Each row is a point. To make a cloud, some directions were put in groups of two or more. Within a group, all points are equally far from the middle, so they leave a hole (a ring in 2 directions, a hollow ball in 3). The other directions are filled evenly. Then the cloud was stretched, turned, moved and blurred a little. Count the holes, and give their numbers of directions, smallest first.

Cloud (21 x 3):
[[ 19  60  36]
 [ 10 -41  53]
 [-59 -20  38]
 [-38  24  71]
 [ 12  34  73]
 [ 19  11 -36]
 [ -1 -19  73]
 [-34   1  73]
 [-32  13 -37]
 [-66   4  29]
 [-45 -40 -17]
 [-63  -5  37]
 [ 50  -6   7]
 [-25  38  71]
 [-12  56 -10]
 [-48 -18 -27]
 [  5 -38 -36]
 [ 26  32 -20]
 [-44 -17 -31]
 [ 34 -21 -22]
 [-21 -41 -34]]
Holes: 1 (3)

Cloud (47 x 6):
[[ -1  52 -21  26 -67  28]
 [-15  24  55 -83   3  14]
 [-22 -43  23  -2 -52 -34]
 [ 40  -5 -58  36  -9  -2]
 [-31 -36  44 -22 -30  49]
 [-44  14 -33  45   3 -15]
 [-22  19  41 -12 -66 -34]
 [-62   8 -16   9 -45  49]
 [-41  -8 -62 -63 -24 -13]
 [ 52 -38 -20   8  30  -7]
 [-52  50  13  -6 -54  42]
 [ 33  32 -21 -27 -29  78]
 [ 24 -17  32 -28 -39 -56]
 [-48  64   5 -32   8  53]
 [-57  -6 -45 -63 -25 -19]
 [ 53 -12 -20  12 -71  22]
 [-50   8  14 -37 -41 -52]
 [-11  70  26 -51  38   8]
 [ 45 -44 -29 -20 -10 -42]
 [-41  63   6 -16 -42  55]
 [ -9  20 -63  38   6 -12]
 [ 16 -50  14 -13 -39 -46]
 [ 47   3  11 -51 -65  49]
 [-37 -26  10  24  24 -35]
 [-56  28 -47 -68 -26  26]
 [ 31   8  28 -75   0 -40]
 [ 48  44 -33 -65   8 -12]
 [  3  24  54 -21  51  -1]
 [-45  56  24  -8  20  45]
 [ 21 -42  33  -6  13  51]
 [-61  42 -27 -63  25  13]
 [-70  22  10 -22 -11  57]
 [ 39 -22 -14 -59 -70  31]
 [ 11  44 -47  41  11   3]
 [-20 -52   8  -9 -23  61]
 [-23  48  37 -32 -74   0]
 [-19 -33 -47 -79  12   3]
 [ 31  25 -35  37 -38  44]
 [-21   5 -50  46 -29  33]
 [ 15  69 -38 -56  15 -12]
 [ 60  28  12  29   6   0]
 [ 21  24 -38 -44 -20  77]
 [ 37  55 -19 -44 -23 -43]
 [ 50  10  12 -78  18 -14]
 [ 60  25 -19 -33 -21 -44]
 [ 28 -45  -9  11 -32  58]
 [ 20  35 -51  45 -16  -3]]
Holes: 2 (3, 3)
